Every row gives one point. To make a cloud, some directions were put in groups of two or more. Within a group, all points are equally far from the middle, so they leave a hole (a ring in 2 directions, a hollow ball in 3). The other directions are filled evenly. Then the cloud was stretched, turned, moved and blurred a little. How many holes are there, and how many directions does each take, smallest first?

Cloud, 22 rows:
[[ 38 -13  26]
 [ 11 -55  -8]
 [ 24 -14  35]
 [-25 -52 -33]
 [ 13 -31  27]
 [ 52 -18 -11]
 [-30 -40   1]
 [-59  -2 -10]
 [-12 -57 -27]
 [ 46 -25   6]
 [  3 -30  29]
 [-11  13 -55]
 [-34  48   3]
 [-45  34  25]
 [ 33 -48 -39]
 [-21  -9  38]
 [  6 -60 -30]
 [  0 -57 -10]
 [ 52 -11 -15]
 [ 47  -5  16]
 [ 43 -41 -15]
 [ 16 -22  33]]
Holes: 1 (3)

Cloud, 27 rows:
[[ 39  -4  12  -4]
 [ 13  19 -45 -12]
 [  1 -24  28  52]
 [-44 -29  -3 -12]
 [-18   2  16  51]
 [ 20  22 -44  14]
 [ 36 -31  10  11]
 [ 44  13  14  11]
 [ 16 -12  28 -45]
 [-51 -18 -22 -11]
 [-33 -13  -3  22]
 [-22 -26  42   5]
 [ 17 -20 -28  -5]
 [-23  15  21  10]
 [ 19 -10 -24 -24]
 [-35 -44 -22 -12]
 [ 10 -13  60 -24]
 [ 23 -60  10 -17]
 [ 44  -1  11  14]
 [ 37 -42  23 -35]
 [-40 -23 -37   3]
 [ -9 -59 -28 -36]
 [ 32  24 -21  19]
 [ -4 -32 -18  17]
 [-18  21  22  19]
 [ 14 -13  29 -47]
 [-34 -56 -33 -30]]
Holes: 1 (2)

Cloud, 47 rows:
[[  4  22  11   7  -8  48]
 [ 47  29  -2   7  -6  21]
 [ 41  37  -7 -13 -12 -16]
 [-25   3 -31 -15 -30  26]
 [ 34  -5  -1   7  40  -6]
 [-33 -13 -18  28   9  32]
 [-13  37 -41  45   2  18]
 [ 28  -8   9 -15 -30 -28]
 [-48 -14 -22 -16  24  19]
 [  8 -15  18 -19 -39 -11]
 [  7  10  13 -14  -3 -41]
 [ 21 -23 -15 -27 -21 -23]
 [ 29  19  23  -5 -38   1]
 [ 16   1  25 -26 -15 -30]
 [ -5 -44  19 -46  -1   6]
 [ 11  20   0 -14  19  48]
 [-18 -30  -2  22  17  28]
 [ -3  60   5  14  19  -6]
 [ 25 -33  14 -15 -16 -22]
 [  7  14 -11  36 -37  15]
 [ 39  29 -21  24 -23   0]
 [ -9  41  -3  36 -10  32]
 [ 21  -9 -17 -25 -29 -24]
 [ 37 -19   6  -9 -34  19]
 [ 47 -14  22 -17   1 -21]
 [ -3   0 -36   4  -7  43]
 [-16  34   4 -34 -25   6]
 [-11  23 -24  52 -20   9]
 [ 24  17  31   3  21 -21]
 [ -7   4  -5 -37  37 -19]
 [ 29  19  23  26   4  21]
 [-16   8  30 -23  -1  37]
 [-31  16   7  -4  44  28]
 [-17 -28 -20 -34  -6  34]
 [ 32  41  -3  22  23 -13]
 [ -3 -20 -16 -56 -11  17]
 [ -2 -19  -3 -21 -38 -16]
 [-24  51   3  14  10 -17]
 [ 32   6  21  17  31  13]
 [ 14  23 -19  17  47  -6]
 [ 23  27  -8 -43  15  -5]
 [ -6 -14  25 -52  27   1]
 [  0 -16  40 -36  19  -5]
 [ -8  -9  -5   8 -29  40]
 [ -5  11  15 -42  40   4]
 [ 23   4 -16 -50   9  19]
 [-14  -2 -41  38  21   2]]
Holes: 1 (6)

Cloud:
[[  9  -9   6  36  -9  14  22 -15]
 [-16  28  18   6 -16  13   2  41]
 [ -2 -23 -20  -3   1  12  25   0]
 [-39 -12   9   1 -26  -3   2   2]
 [ -3 -23 -12  26  -8  40  16  26]
 [-44  -7   4  -4 -26 -20  22 -13]
 [  7  -4  24  40  23  -6   6   6]
 [ -8 -16  14  -3  20  39  -3  17]
 [-40  18  24   5  -5  -8  -5  -1]
 [-25  14 -30   7 -12  -3  36  -4]
 [-13   9 -36  17  19 -23   0 -13]
 [ 25   0  29   2   5  26   7   3]
 [-20  -1 -10  11 -20  14  29 -29]
 [-23 -16 -19  16  26  12   7   1]
 [-16  -9  13  23   7  19  32  -8]
 [-13  18  18  -5   3   1  29  11]
 [ -1 -34  13  16 -23   9  16  -3]
 [ 17   1   2  14  -6 -19  14 -29]
 [ 14  17   7  23  -8  -7 -22   5]
 [-25   7   9  60   5  -4   6   8]
 [ 14 -24   3  36  17  15   7  -3]
 [-25  -3  13   8  26 -13  -6  -1]
 [  8 -16 -17   7  -7   6  20 -29]
 [ -9   9  35   2 -27  21   0  15]
 [-21   9   0   7 -14  25  -1 -34]
 [  7 -11  14  -9  11  36  11  40]
 [  6  28   4  18  12   6  15 -29]
 [  6  16  12 -21   8 -10  24  -4]
 [-27   5  12   8  -5  16  -8 -36]
 [  2  -3  21  20 -10  19  33  12]
 [-48   6   8  32  -5 -18  21  -6]
 [ 23  11  -4  34 -15  26  -5  26]
 [-24  11  31  47 -14  23   4  16]
 [-16  17   3   4  -1  41  17   2]
 [ -6 -18  16  14   1  -5  32 -23]
 [-17  30 -13  -1  13  23  23 -11]
 [ 20   9 -27 -18   0  11 -18  -9]
 [ -3  31 -26  10   8  -4 -13  14]
 [  0  14 -18  37   4  17 -17  12]
 [ 13  16  21   9  33  33  14  11]
 [-32 -21  17  13 -23  -7  31  -2]
 [-12 -18  46  11  -6  14 -13  20]
 [-10   8   3  -9  -2  -7 -12  40]
 [  5  24  25   5  14 -14  -1 -22]
 [  4  -2  24  43   9  40  -7   1]
 [-18  -4   7 -18  22  18  -2  -4]
 [ -9  19  16 -13  32  -6  -9 -20]
 [-11 -15 -11  13 -38 -19  29   8]
 [-18 -13   1  11 -35 -11  13  26]
 [  6  -2  40   6  -1  17  20  23]
 [ 17   4 -15  23   6   9 -21  35]
 [-42 -19  -9  15 -15 -13 -13   9]
 [ -4   1  -6  16 -32   2  30  10]
 [-11  25 -11   9  16  24  21 -13]
 [  0  31  -7  19 -27  17   3   5]
 [  1 -13  -1   6 -29   3   1 -28]
 [-20 -25 -39   5  -5 -11  13  17]
 [ 22   6  40  21  22   6 -12  23]
 [  1  -8  -1 -27  -7  13 -10  19]
 [-21 -14  27  13  -5 -25  27 -17]
 [  5  -6  16 -22   2  -3  11  10]
 [ 19  13  23  25   7  50   1   4]
 [ 10  18   0  12  34  21  16  18]
 [ -1 -17 -36   6   9   6  20   9]
 [-13 -12  12  31 -13   7  42  27]
 [ -7 -14  32   7 -16  26  15  29]
 [-19  27 -12  22  -5  17  21   6]
 [  2  16   0  38 -21  30  -3   9]
 [-15 -30  28  11 -11 -22  16  -4]
 [ 10  -1  11  23  -2   3  23 -24]
 [-12   0  -1   6   0  -5  42   6]
 [ -7  -1 -20   4   5 -15  42   0]
 [-25 -27  -5  20 -22 -24  -1  34]
 [ 17 -21  14  46   6  17  30  14]
 [  2  17 -19  35  -9  -2  -8 -11]
 [ 17 -24  25  28 -13  -6  12   5]
 [-22  -9   5  44  -4  30  13  -9]]
Holes: 1 (6)

Cloud (103 x 9):
[[ 22  24  15   8  11  -7  -2   7  20]
 [-28   3  13   6   3  11  25  32 -14]
 [ 24 -19 -12 -13  -1  45  22  -7  -1]
 [-23 -17 -13 -11  -7   7   6  -7 -29]
 [  4   2 -29  -8  18 -27  -6  11 -16]
 [  6 -16  22  30  27  10  -1 -14 -26]
 [ 21  11 -15  -8  22  35  22 -11  -8]
 [  2  15  16 -27 -10   7   5  17  -1]
 [-17  33  -7  20  17  -7  19   5   0]
 [-13  13 -12  34 -11  20  -4  -5 -27]
 [ 28 -11  -7  29  13  21  10  -9  15]
 [ -4  14   8 -12  38   8  33  31   6]
 [  6   9 -30 -15 -10  21  25  -4 -30]
 [ 11  13  20  -3  42   9 -11   2   9]
 [ 22   2 -19  -6 -42  -2   5   6  25]
 [ 11 -24 -17 -15  -6 -23   9   3  13]
 [-12 -23  23  38 -10  20  -2 -13   5]
 [ 26  16   9  21  23  33  -5  -9  20]
 [-19   5 -15   3 -23  34  -5 -28 -24]
 [ -4 -18   0  11  13 -19 -15  23  18]
 [ 22  23 -26   1  30  15  16  23  -6]
 [ 24 -18   8  24 -16  18 -16 -10  -9]
 [-17 -10   5  13  14   0 -35  31  -2]
 [  1  -8  27 -18 -10  11  -8  21   3]
 [-24  17  12  -7  37  21 -29  -1  -4]
 [ 33  22 -18 -14  15   0  48 -17   1]
 [-11  29   7 -16  -8   0 -27  14 -16]
 [ 13 -36  17  14  22   1 -11   9  13]
 [ 36   2   1   8   6  -1  -7  21  -2]
 [-21  13  15   4 -21  -7  -2  14  25]
 [  5   3  25 -13  -8 -19 -10 -16 -20]
 [ -8  29  -3  14  24   6 -39   6  13]
 [ 11  10  25   6  45 -19 -18  -3 -14]
 [  9   9  -5 -12 -33  17  37 -14  29]
 [ -5 -10  27  15  26  -8  15  -3  12]
 [  8   9  11  -3 -18  33  16 -36  -1]
 [-19  12  -5 -12  -6  42 -24 -12  27]
 [  1   5   5   4  -6   1  42   8 -36]
 [ 31  -6  -9  -3 -26  30  18   6  -5]
 [ 26  21 -12  19 -18  -2  37   3  19]
 [ 37   4  -3  19  15   7 -11   4  23]
 [ 24  28  11  16  -4  -8 -33 -12  11]
 [ 10   9 -11 -15  -4   4  45 -10  33]
 [ -1  12  -1  25 -30   9  20 -20   2]
 [-16  -8  -2 -12 -19 -14  39 -18   2]
 [  7  24  -6   3 -31  18  -4 -34  15]
 [ 13  -3  -9 -20  -8  14  60  -9 -16]
 [ 22 -31  13  27  11  34 -16   6   0]
 [  1  12 -22  -2 -22  17  11 -30   9]
 [  4 -16   9  21 -23 -10  12 -12 -13]
 [  5  30 -28  15  21   5  31  18 -16]
 [-14   6  10  -7  44 -15  -1  23 -22]
 [ 14  20 -20  11  14  -6  34 -11  19]
 [  7 -33   4 -11  23  15  12   0 -20]
 [ -2  13 -28  -2   3  30  -4  -9   3]
 [-17 -21  24  -9  -1  16  10 -25  21]
 [-35  16  14  -9 -12  -3 -17  -6 -31]
 [ -3 -12  -6  20  29  49 -13  -9 -27]
 [ -5 -14   1  -3  33  21 -47   3 -21]
 [-11  -3   4 -25  -7  -5  -8   1  35]
 [ -7  -9 -31  -1   5   6  29   3 -11]
 [ 13  17 -19  11 -37  12   2 -30   2]
 [  0 -14  -5  34  16   0 -38 -15  -9]
 [ 34  32  -1 -16  -7 -24  18  19   2]
 [ -2   0  30  -1  13  12  19  29  14]
 [-40   3  15   5 -23  31   3  16   5]
 [ -1  11 -30   0 -39  12  16  -6  -7]
 [ -6  -2  23  14  21 -13 -21   4  26]
 [ -7  34 -12   3  -4   8  37  32  -3]
 [ -6 -36  17 -20 -18  24  25   6 -12]
 [-13  15  -9  -3 -34  50  -2  16  16]
 [-31  -6   8 -30  -2  11 -23   9   2]
 [  5  36 -20  17 -21   6 -17   3   0]
 [ -2  -4  17  -7  36  14  40  16   7]
 [-15 -22  -7  28  15  14 -16  -8  -8]
 [ 41  15  -4  -2  -3 -27  11  24   5]
 [  4 -12  15  17  14   2  32  13 -24]
 [ 10  24 -10  -1  10   2 -36 -33  16]
 [-37   1  21   5  37  19 -32   3  -8]
 [-14 -14   0   5  35  10 -32  -8 -41]
 [-17  -9  -2 -15   0   6  -6 -14 -50]
 [ 25 -26  -9 -14  19  -3  25   1 -17]
 [-17 -13 -15  -5 -28   5   0  -2 -27]
 [-29  -9  32  -1  -9  35  -7  10 -16]
 [ -1  31 -16  28   3  10   3   3  10]
 [  9   2   9 -31  13 -37  25  -8   3]
 [  7 -16  -2   9  28  -3  29  29 -28]
 [ 32 -22 -12   5  12  12  12 -14   7]
 [  6 -43   7   1  -8  38  12 -25   6]
 [ 21  -2  -2   7  20  34 -19  33   7]
 [  9   6 -19   0 -23  27   0   8 -28]
 [  4 -12  12   0  -7  43  15 -42  -2]
 [-20  19   1 -17  23  27 -11   0   4]
 [-15 -15  14 -15  -3 -16   3 -22   5]
 [ 24  12 -14 -22 -12   5  31  -7  37]
 [-29   4  11  -2 -13  -7 -36  -3 -39]
 [ 11  -9  16 -20   3   4 -35 -22 -26]
 [ 27  21   2 -12 -14  16 -21 -31  11]
 [  8  25  13   4  -1  34   9  12   3]
 [ 27   9   2  13 -17  26  25  12  33]
 [ 13   6 -20  11  30  11  38  14 -27]
 [  6  14  16  -8  36 -14  24  32   0]
 [ 21  -8  -4   8  18  -1 -30  -7  24]]
Holes: 3 (2, 2, 3)
